Each row is a point. Each table stands for the endless flat space through its points: a line for two points, a plane for three, and so on. Write the one point that lies in both, or say that there is none.

First (2 x 3):
-0.55,-0.95,-1.42
-1.95,0.05,0.68
Second (2 x 3):
-1.25,-0.37,-1.35
-1.70,-1.02,0.05
They share: no point

First, 5 rows:
2.89,-0.35,2.00,1.65,-1.04,-0.77
-0.07,-0.63,1.52,1.51,-0.74,-1.01
1.25,-0.59,1.34,1.19,-1.10,-0.59
-0.47,1.18,-2.11,-0.03,0.07,1.24
1.79,1.31,-1.54,1.25,-0.98,0.32
Second:
0.59,-0.56,-0.15,1.43,-1.51,1.16
1.31,0.64,0.75,0.29,0.11,-1.18
They share: 0.95,0.04,0.30,0.86,-0.70,-0.01

First:
0.61,-1.35,0.02,-0.09,-1.02,2.09,-0.59,-1.38,-0.30,-0.24,0.31
0.55,-0.70,-2.34,-1.74,0.26,2.64,1.16,0.29,-1.40,0.76,0.00
0.77,-1.23,-0.54,-0.59,-0.79,2.40,-0.20,-0.75,-0.47,0.03,0.20
-1.97,-0.23,-2.48,-0.12,1.43,-0.15,1.55,-3.33,-2.72,0.09,0.89
Second:
1.45,-0.03,-1.51,-0.16,0.01,1.72,-0.05,-1.71,-0.82,-0.21,1.77
1.65,-1.38,-2.01,-2.36,1.31,0.17,-0.35,0.19,-2.37,0.44,0.22
0.81,-1.32,-1.95,-0.76,0.35,1.01,0.39,-1.39,-0.93,-0.16,1.64
They share: no point

First:
1.03,0.87,-0.48,-0.20,0.88,0.30,-0.13,1.21,0.83,-0.49,-1.73,1.08,0.48,-0.99,-0.55,-0.01,-0.83,0.15
0.87,1.05,0.38,-0.86,1.40,0.12,0.51,1.17,0.97,-1.39,-2.37,1.62,0.16,-1.79,0.09,-0.69,-0.01,-0.35
-0.06,2.19,0.74,-1.76,2.15,0.42,1.83,1.89,0.25,-0.91,-1.08,2.34,1.42,-1.19,0.78,-1.17,0.98,-1.70
Second (3 x 18):
0.25,1.41,-0.88,-0.75,1.44,0.54,0.29,2.01,0.54,-0.18,-0.37,0.94,1.28,-0.39,-0.37,0.16,-0.27,-0.45
0.76,1.87,-0.65,-0.59,0.99,1.04,0.29,1.05,-0.12,0.74,-0.80,1.92,1.98,-0.44,-0.51,0.05,-0.48,-0.45
0.97,1.80,-0.25,0.09,0.48,0.69,0.71,1.11,-0.24,1.20,-0.91,1.99,1.88,0.21,-0.49,-0.29,-1.20,-0.60
They share: 0.49,1.54,-0.67,-0.47,1.12,0.59,0.43,1.71,0.28,0.28,-0.55,1.29,1.48,-0.19,-0.41,0.01,-0.58,-0.50

First:
1.35,-0.89,-0.69,0.40,0.84,0.38,-0.22,-1.36,0.22,-0.26,0.00,0.00,0.69,-1.04,-1.62,-1.01,-1.21,-0.30,-0.41,-0.38,1.54,-0.86,-2.16,-1.81
-0.49,-2.65,-2.95,0.65,-1.31,1.23,0.17,-0.85,1.59,-0.11,1.85,0.73,2.04,2.59,0.49,-0.81,0.75,-0.32,0.91,-1.39,-0.19,1.65,-0.82,-0.27
0.61,-1.06,-0.88,1.61,-1.07,1.48,-0.82,0.01,3.34,1.46,2.21,2.09,0.42,2.06,0.82,0.23,0.19,-0.13,0.06,-0.02,2.27,1.10,0.02,-2.37
0.73,-1.03,0.45,0.37,1.31,0.67,0.59,-1.45,0.51,0.01,-0.19,1.07,0.50,-0.65,-1.13,-0.03,-1.91,-1.02,-1.87,1.43,1.43,-0.23,-0.54,-1.77
-0.92,-2.54,-0.63,0.01,0.54,1.21,1.67,-1.47,0.84,-0.33,0.51,1.61,1.50,1.62,0.15,0.38,-1.28,-1.57,-1.87,1.73,-0.26,1.67,0.84,-0.22
Second (3 x 24):
0.28,-1.11,-0.50,0.86,0.63,0.52,0.00,-1.29,0.09,0.27,-0.17,0.93,1.16,0.10,-0.49,-0.70,-0.72,-0.47,-0.81,0.22,0.85,0.36,0.03,-1.58
0.84,-0.39,0.10,-0.04,1.39,0.46,0.08,-1.03,-0.81,0.31,-0.71,0.55,0.84,-0.22,0.01,-1.22,-0.16,-0.77,-0.03,0.30,0.85,1.10,0.49,-1.80
-0.60,-3.43,-2.18,1.26,-1.85,1.84,1.52,-2.13,2.65,-0.21,2.59,1.81,2.44,1.90,-0.77,0.42,-0.16,-1.55,-0.81,-0.58,-0.67,0.32,-1.77,-0.46
They share: 0.06,-1.69,-0.92,0.96,0.01,0.85,0.38,-1.50,0.73,0.15,0.52,1.15,1.48,0.55,-0.56,-0.42,-0.58,-0.74,-0.81,0.02,0.47,0.35,-0.42,-1.30

First (4 x 24):
-1.04,1.67,1.22,-2.57,0.83,3.30,-1.08,1.31,0.09,-1.20,-1.18,-2.41,1.28,-1.83,0.37,0.03,-0.78,2.03,-1.70,-0.33,-0.92,-1.26,0.66,1.49
-1.62,1.17,1.78,-1.45,0.85,1.68,-2.82,0.17,0.93,-2.20,-1.46,-1.05,2.20,-1.43,-2.63,0.35,0.22,2.23,-0.04,0.15,1.58,0.14,-0.22,0.41
-2.88,3.11,2.04,-3.35,0.57,2.75,-2.19,0.39,-1.38,-2.12,-1.03,-2.24,2.16,-3.34,-0.54,1.22,-0.51,1.28,-2.06,-1.74,0.00,-1.44,0.17,1.38
1.15,0.50,0.11,-0.32,2.42,0.99,-0.99,0.74,0.99,-1.68,-1.00,-1.30,-0.01,0.54,-0.05,-0.93,0.48,0.86,0.10,2.28,0.37,-1.98,0.96,-0.43
Second (3 x 24):
-2.40,0.84,-0.66,-1.88,-0.17,2.35,-2.21,2.64,1.78,-0.54,-0.85,-1.27,0.71,1.14,-0.98,-1.62,0.26,1.09,0.44,1.70,0.33,-2.57,-0.19,0.50
0.24,2.95,1.64,0.34,1.66,1.06,-3.75,0.55,0.44,-1.57,0.85,-2.98,1.68,-1.17,-2.88,0.03,0.55,1.38,-0.56,0.55,0.70,-0.53,1.54,-1.81
-2.28,0.67,-0.58,-2.18,0.22,2.38,-1.77,2.23,1.52,-0.85,-1.19,-1.18,0.60,0.81,-0.54,-1.47,0.19,1.20,0.10,1.63,0.40,-2.45,-0.32,0.89
They share: no point

First, 5 rows:
-1.71,0.58,-1.78,2.69,-4.09,-2.59,-2.07,2.01,0.92,-1.59,-2.27,2.14,-0.41,2.76,0.49,0.25,1.83,4.88,-0.13,-1.71,-1.07,-2.69,-0.25,0.18
-0.50,-1.46,-1.49,3.01,-1.66,-2.65,-0.50,0.56,2.63,-0.62,-0.15,1.87,-0.21,1.28,-1.65,-0.46,2.17,2.46,1.34,-1.41,1.29,-3.14,-0.20,-0.54
-0.11,-1.73,-1.56,1.87,-1.05,-0.99,0.30,-0.19,1.54,0.99,1.00,-0.27,1.65,0.98,-0.85,-1.91,1.46,0.75,1.60,-1.92,1.35,-0.57,-0.50,-0.95
0.31,0.16,-0.33,-0.24,-1.34,-0.95,-0.34,-0.21,0.04,2.14,-0.41,-1.78,3.10,0.46,1.84,-1.48,0.98,0.97,1.64,-0.89,0.23,0.83,-1.69,1.40
0.23,-0.17,-0.47,0.59,-1.09,-1.78,-0.46,-0.34,1.32,1.03,-0.62,-0.59,2.01,0.69,0.92,-1.30,0.70,1.49,1.36,-0.80,0.88,-0.47,-1.85,1.17
Second, 6 rows:
-0.48,0.51,-1.09,2.11,-2.57,-1.95,-0.87,-0.02,0.40,1.34,-1.54,-1.09,2.59,1.13,-1.31,-2.22,3.26,1.03,0.34,0.09,1.69,-2.02,0.67,2.37
0.35,-2.09,-1.39,1.64,-2.75,-1.40,-1.71,1.28,-0.38,1.19,0.25,-0.60,1.15,0.88,0.27,-2.12,1.64,1.75,0.40,-1.70,1.61,-2.09,0.18,0.42
-0.19,-2.40,-2.41,0.79,-1.68,0.38,-0.99,1.21,0.81,2.04,0.66,-0.53,0.27,0.54,-0.56,-0.73,1.90,0.55,0.83,-2.18,2.11,-2.44,-1.00,-0.33
0.54,-1.51,-1.33,-0.21,-0.96,-0.34,-0.11,-0.52,1.48,3.09,0.61,-1.56,1.57,-0.12,-0.45,-0.14,1.65,1.65,-1.16,-0.80,2.24,-1.79,-2.10,1.27
1.49,-1.86,0.33,0.90,-1.94,-3.23,-1.23,0.47,0.15,0.99,0.85,-0.44,2.10,0.78,1.99,-1.64,0.40,3.22,0.23,-1.15,0.32,-0.57,-0.69,0.47
0.73,-0.62,0.01,1.20,-1.60,-2.96,-0.75,0.19,0.84,0.93,-0.02,-0.31,2.37,1.01,0.96,-1.40,1.42,2.17,1.07,-0.65,0.31,-0.66,-0.48,0.85
They share: no point

First (3 x 24):
-0.69,-1.04,-0.73,-0.09,-0.75,0.85,-1.22,0.13,0.21,0.15,-0.07,-2.59,-1.50,0.45,-1.36,1.91,-1.67,-0.79,0.09,0.79,0.42,0.32,-0.23,0.51
-1.24,0.00,0.15,0.70,-1.56,0.67,-0.08,-1.53,-1.49,1.55,-0.57,-1.87,-0.08,0.54,-0.61,0.13,-1.97,-1.72,-1.04,0.08,-0.35,1.07,-0.01,0.51
-1.05,0.20,-0.05,0.91,-1.79,0.41,-0.42,-1.23,-1.23,1.75,-0.67,-2.15,-0.10,0.93,-1.00,0.51,-2.19,-1.87,-0.99,0.39,0.06,1.20,-0.15,0.35
Second, 4 rows:
-2.40,-2.07,1.51,0.04,-1.35,0.91,-0.01,-0.86,-0.96,0.21,-0.61,-1.88,-1.18,-1.43,-0.82,-0.02,-0.17,0.03,0.21,0.77,-0.67,1.66,-1.23,-0.40
-1.29,-0.96,-1.15,-0.66,0.49,1.25,1.22,-1.14,-1.74,1.78,1.19,-0.70,-1.11,1.70,1.40,-0.41,-1.02,-1.70,-1.17,-1.12,-2.15,-0.50,0.49,2.07
-0.57,-0.48,0.37,-0.05,-1.29,2.05,-0.73,-2.63,-1.29,-1.08,-0.76,-2.18,0.23,-1.46,-0.61,0.22,-2.57,-0.78,-0.48,-0.46,-0.13,-0.05,1.05,1.04
-1.11,-1.14,0.33,-0.17,-1.09,1.61,-0.19,-2.03,-1.37,-0.22,-0.28,-1.86,-0.31,-0.64,-0.21,-0.16,-1.67,-0.72,-0.32,-0.24,-0.69,0.23,0.25,0.94
They share: -1.44,-1.02,0.21,-0.22,-0.58,1.41,0.20,-1.45,-1.29,0.35,-0.07,-1.53,-0.74,-0.48,-0.01,0.07,-1.27,-0.88,-0.60,-0.34,-0.99,0.37,0.23,0.91
